Each point is reached from the start by the listed moves, each made once or not at all, plus a little noise. Is the number of moves made odd or even? Then give how often each move was made.

Moves:
(1): 54  27  -7  -9
(2): -8  37  26  19
(3): 17  -6  30  -32
Start: 4  26  11  -19
Points:
58  53  4  -29 -> odd (1, 0, 0)

Moves:
(1): 46  -4  16  16  -2  -18  -7  7  -14  -8  -17
(2): -5  45  -16  -5  14  -22  27  -25  17  -8  20
(3): 3  23  47  -6  -3  2  17  -23  0  2  19
(4): -5  -1  10  20  9  -2  14  -12  -8  7  -14
(5): -4  2  10  -17  34  18  -4  9  -25  2  -8
(6): 16  13  2  -1  -7  45  2  24  10  14  -15
(7): 9  -3  -9  -3  7  0  48  17  -54  12  18
(8): -14  9  23  12  12  0  -7  26  -7  -6  -3
Start: 7  -3  7  20  -8  -16  14  -8  31  7  8
Points:
29  43  43  59  24  -55  43  -13  17  -8  -5 -> even (1, 1, 0, 1, 0, 0, 0, 1)
55  76  80  23  37  6  64  -29  11  18  -4 -> even (1, 1, 1, 1, 1, 1, 0, 0)
8  78  62  43  27  4  121  -3  -13  32  36 -> even (0, 1, 1, 1, 0, 1, 1, 1)
38  3  43  46  -3  -36  6  26  6  -8  -10 -> even (1, 0, 0, 0, 0, 0, 0, 1)
2  61  35  27  65  23  95  29  -39  26  8 -> even (0, 1, 0, 1, 1, 1, 1, 1)

Moves:
(1): 46  -14  -17  -4  -3  0  -2  10  -20  -14  23  6  -26  -28
(2): -11  32  19  2  -4  19  -19  -9  -5  2  -5  -8  -12  -21
(3): -14  -15  55  6  7  4  -1  -9  3  6  24  11  -18  -11
(4): 2  1  -5  64  -6  9  35  -1  -11  14  19  1  9  -11
(5): -5  6  -18  -4  42  -1  -11  0  -3  -2  14  18  -2  2
(6): 32  -7  2  9  22  28  11  6  24  20  -28  -12  -10  19
(7): -9  13  -2  -9  -12  -10  28  4  -5  21  18  -23  -21  12
(8): -19  -15  8  -5  7  14  12  57  -23  -28  -31  -25  -32  5
(9): 0  23  7  15  -10  -23  -10  14  42  -12  -11  21  -18  7
(10): 4  5  3  5  8  -7  -17  20  6  17  4  -18  23  6
(11): 1  -7  -1  12  -2  34  -6  0  15  -25  23  -10  2  12
(12): 3  2  -7  -10  -32  21  -6  17  6  27  -1  37  -4  11
Start: -19  -14  -18  -10  -19  7  -14  15  -16  4  3  39  18  9
Points:
24  17  47  10  -18  27  -9  32  24  28  25  33  -87  -14 -> even (1, 1, 1, 0, 0, 1, 1, 0, 1, 0, 0, 0)
14  -27  17  48  16  103  5  88  -45  29  17  65  -77  -25 -> even (1, 1, 1, 1, 1, 1, 0, 1, 0, 0, 0, 1)
5  -6  20  63  -42  -13  35  34  -7  18  77  54  -55  -21 -> odd (1, 0, 1, 1, 0, 0, 1, 0, 1, 0, 0, 0)
-49  -15  -38  -26  -14  66  3  93  -28  -2  24  33  -40  50 -> odd (0, 0, 0, 0, 1, 0, 1, 1, 0, 0, 1, 1)
-37  14  72  25  -2  69  -15  98  41  5  -5  -25  -66  37 -> even (0, 1, 1, 0, 0, 1, 1, 1, 1, 1, 1, 0)
-5  -59  20  51  -14  35  29  72  -67  -16  40  32  -49  -36 -> even (1, 0, 1, 1, 0, 0, 0, 1, 0, 0, 0, 0)
-10  -17  -13  53  0  42  54  101  -23  47  -16  -39  -12  40 -> odd (0, 0, 0, 1, 0, 1, 1, 1, 0, 1, 0, 0)

Moves:
(1): 11  -3  -3  -1  5  12  -1  0  7  4  -7  1  5  3  9  -8  -5  -4  3  8
(2): -18  29  -5  -20  15  -9  -17  -8  -1  -1  -6  18  -12  8  1  -20  29  -17  8  -4
(3): 8  -4  14  -7  -5  8  -3  1  -9  8  3  7  1  5  3  8  2  -1  -1  -6
(4): 0  8  0  24  8  0  -4  12  -3  -1  5  10  5  12  -2  4  5  9  0  2
(5): 0  -3  14  -11  30  4  15  -8  -8  0  7  5  23  -8  13  2  -6  -1  4  -6
(6): -15  -9  -5  4  -1  12  -2  -1  0  3  -5  0  -2  2  5  -4  6  3  4  -8
(7): 4  7  -4  -2  -4  -1  12  -11  12  4  4  4  4  4  -4  4  -1  3  11  -9
(8): 4  -9  -6  5  -1  -7  18  15  -6  -1  1  -4  0  0  -3  -7  6  0  4  -3
(9): -1  -13  -4  -1  -13  -25  -14  18  20  13  0  -11  -7  -8  4  -2  -28  -3  -2  -6
(10): 1  2  -14  -4  1  5  5  -5  -19  23  -21  5  6  -8  2  8  -4  1  -17  -11
(11): 5  -4  -15  8  -8  -5  -2  4  -1  1  32  -11  1  6  24  15  -6  1  3  -2
(12): 1  -5  -2  -10  -10  0  -4  3  6  -13  15  17  10  -2  1  -10  -5  -5  -2  -4
(13): -8  15  -2  11  -13  17  -12  12  4  7  6  -14  36  -11  -12  1  9  -1  -7  -6
(14): -6  -17  -10  -13  -10  -8  -9  4  -20  -7  -13  -2  23  22  -17  20  8  0  12  -10
(15): -3  6  8  12  -4  -10  5  2  0  2  -24  1  4  -10  20  6  -2  -3  2  6
(16): -5  -5  -10  -16  -1  21  2  14  3  -2  6  9  9  -17  -7  36  -9  -9  2  1
(17): 3  -11  -4  -2  -2  -1  1  0  -2  1  14  16  6  -6  -12  5  21  16  7  7
(18): 3  2  -2  -26  -1  4  1  7  -3  -12  -1  4  -1  2  4  -4  0  27  -6  -16
(19): -18  3  -5  -13  -26  -9  -13  6  -25  8  1  -9  -10  -14  -11  -15  -9  10  16  -2
(20): -23  7  3  3  -10  0  4  7  10  15  10  2  5  9  6  -7  -7  -9  -8  27
Start: -4  10  1  5  22  8  -8  -2  18  -6  8  -9  10  11  2  -5  -15  12  -9  -2
Points:
-78  10  -33  -25  -35  -23  -46  11  -15  5  36  26  35  24  19  -15  22  6  31  9 -> odd (0, 1, 0, 0, 0, 1, 0, 0, 0, 0, 1, 1, 0, 1, 1, 0, 1, 0, 1, 1)
-64  33  -21  -23  -45  4  -46  22  21  73  0  28  58  -20  14  -38  -7  3  2  -8 -> odd (1, 1, 1, 0, 0, 1, 1, 0, 1, 1, 0, 1, 1, 0, 1, 0, 1, 0, 1, 1)
-14  31  -22  9  -17  53  -1  20  26  57  18  -5  81  -10  43  59  -39  -12  -21  5 -> odd (1, 0, 1, 0, 0, 0, 1, 0, 0, 1, 1, 0, 1, 0, 1, 1, 0, 0, 0, 1)
-71  0  -37  -47  -18  55  -25  49  -37  15  32  33  121  -5  -29  27  -3  52  -3  -29 -> even (0, 0, 0, 1, 1, 1, 0, 0, 0, 1, 0, 1, 1, 1, 0, 1, 1, 1, 1, 1)
-70  32  -14  -14  -7  -23  -51  25  7  10  1  13  85  11  0  -16  -7  9  38  -50 -> odd (0, 1, 0, 1, 1, 1, 1, 0, 1, 0, 0, 1, 1, 1, 1, 0, 0, 0, 1, 0)
-19  10  -50  -70  -19  -19  -14  10  -56  17  23  18  29  30  -9  11  28  54  29  -60 -> even (0, 1, 1, 0, 0, 0, 1, 1, 0, 1, 1, 0, 0, 1, 0, 0, 1, 1, 1, 0)
-54  44  -6  -63  20  14  -17  2  16  -13  29  27  97  35  -8  -19  13  8  2  -34 -> even (0, 1, 0, 0, 1, 0, 1, 0, 0, 0, 0, 1, 1, 1, 0, 0, 0, 1, 0, 1)
-6  19  3  20  21  30  -9  14  5  46  -3  17  31  31  20  -1  -21  5  -31  16 -> odd (1, 0, 1, 1, 0, 0, 0, 0, 0, 1, 0, 0, 0, 0, 0, 0, 0, 0, 0, 1)
-29  18  -14  -5  -7  4  -28  65  6  11  42  -23  67  -37  37  37  -59  43  3  -32 -> odd (0, 0, 0, 1, 1, 0, 0, 0, 1, 0, 1, 0, 1, 0, 1, 1, 0, 1, 1, 0)

Moves:
(1): -10  -13  17  4  11  -3  2  6  6  6  7  -11  -3  6  3  6  -20  -16  6  -2  3  -11  16  -10  16  -37
(2): -14  12  -1  -16  -11  0  -13  -9  5  -5  -4  12  -6  -2  -15  0  17  20  -5  -3  -11  0  -7  17  -13  -13
(3): -29  12  -2  8  3  -23  26  19  -20  13  -9  -7  -19  -10  2  -35  16  28  -15  -4  10  -12  -8  12  -8  8
(4): -18  12  -4  41  -8  5  2  7  -17  13  -24  15  -26  0  -6  -4  -17  -4  29  7  4  24  9  -19  -29  9
(5): 33  12  8  33  11  -7  0  -12  16  -15  -17  -19  -15  -2  -8  22  -18  14  -5  6  -26  8  12  -5  -11  -27
(6): 15  -2  -2  3  -5  -8  23  6  -13  0  1  -5  -4  -4  12  22  3  -12  10  -17  19  -15  4  -1  11  -14
(7): 1  7  -7  1  -2  0  -6  15  -3  2  -3  4  7  -22  4  -4  1  5  7  2  -9  -2  -10  1  13  -12
(8): -16  16  12  -28  -28  -5  -17  -12  6  -11  -8  18  16  -17  -5  -17  6  3  2  -5  -1  -1  -11  2  5  10
(9): -16  -27  28  16  -22  4  -5  -22  -2  -3  5  -22  10  -13  11  -21  -9  -49  21  -3  16  29  -13  4  -1  -23
(10): -8  -7  10  0  -8  -8  -17  -17  1  1  -2  12  -4  6  -3  -7  24  7  0  -2  1  -12  -11  4  -1  2
(11): 8  -10  -4  -14  6  -2  -8  -11  10  -11  11  -6  -14  17  11  16  -7  7  8  5  -10  -3  10  10  3  1
(12): 0  4  -11  0  12  7  -14  -8  8  0  -28  -27  2  19  -31  11  -4  8  -7  -16  4  -12  -18  -7  10  -3
(13): -16  -7  2  -6  -2  -1  -14  5  15  6  12  -19  8  -9  -6  13  7  12  8  -19  0  17  2  -25  24  1
(14): -4  9  10  -10  2  -3  3  7  3  -17  -11  3  -15  3  6  4  23  4  -1  1  9  -10  -6  9  -6  1
(15): 18  10  11  16  31  0  8  2  -6  -6  6  22  -7  11  -8  1  -36  -31  6  7  17  5  -9  20  -11  29
(16): 11  27  5  7  -18  17  -21  -22  13  10  -3  -9  -29  7  9  -10  -1  9  3  2  29  0  11  2  6  -16
(17): 2  3  4  5  -27  -26  -7  16  -29  -10  14  11  4  5  -21  -27  30  3  -16  -6  12  15  -7  7  2  -12
(18): -8  4  -8  6  -18  4  -12  -2  -4  -11  4  -4  26  -29  11  -12  -4  -12  10  4  -9  -5  -4  17  -11  7
(19): 13  2  7  -4  21  10  -12  -11  -21  -3  -3  3  2  12  19  12  7  25  -8  7  -17  -19  -12  3  -14  20
(20): 10  29  4  -1  19  -14  8  -10  -6  8  -3  0  14  19  -4  15  10  13  15  6  -30  -3  17  -18  19  5
(21): -5  -11  -17  0  3  -3  -1  11  -6  -9  6  -8  14  -9  -12  11  -2  14  4  13  0  16  20  22  33  26
(22): 14  25  -8  -2  17  9  -5  -22  15  -7  -3  4  17  7  23  23  -12  27  -18  20  17  -3  -25  -16  -14  31
(23): 1  10  13  15  -11  8  3  -16  6  -19  -7  -6  10  9  4  -17  4  16  2  -10  2  -4  -10  2  4  -6
(24): -28  5  -10  38  10  16  3  -5  -5  -14  -4  -25  -22  -31  -18  4  -11  -1  2  16  1  19  -8  -13  15  -1
Start: -11  35  -6  3  14  23  -2  -27  -9  6  2  26  -39  15  3  -5  5  13  31  -28  3  1  -23  0  -6  14
Points:
-7  111  -3  92  -25  65  -73  -101  22  -11  -69  -18  -54  -20  -1  2  -42  32  71  -11  16  44  -68  -11  -50  -35 -> odd (0, 1, 0, 1, 1, 0, 1, 0, 1, 0, 0, 1, 0, 0, 0, 1, 0, 1, 0, 0, 0, 1, 0, 0)
-6  121  0  94  -7  9  -35  -33  -62  -14  -71  -6  -108  16  -17  -50  36  88  18  -31  21  -13  -43  19  -64  8 -> odd (0, 0, 1, 1, 1, 0, 0, 0, 0, 0, 0, 1, 0, 1, 0, 1, 1, 1, 1, 0, 0, 0, 0, 0)
-37  116  55  -7  -16  -8  -85  -104  -31  -30  -32  -3  -31  22  32  -50  67  74  38  -19  27  -48  -91  20  14  -3 -> odd (1, 0, 1, 0, 0, 0, 1, 1, 1, 1, 1, 1, 0, 1, 0, 1, 1, 1, 1, 1, 0, 1, 0, 0)
-33  84  -3  88  64  49  -19  -57  -10  -43  -49  -1  -96  -1  -7  68  -27  97  38  37  -15  25  -20  -12  -26  26 -> odd (1, 1, 0, 1, 1, 0, 0, 0, 0, 0, 0, 0, 0, 1, 0, 0, 0, 0, 1, 0, 1, 1, 0, 1)
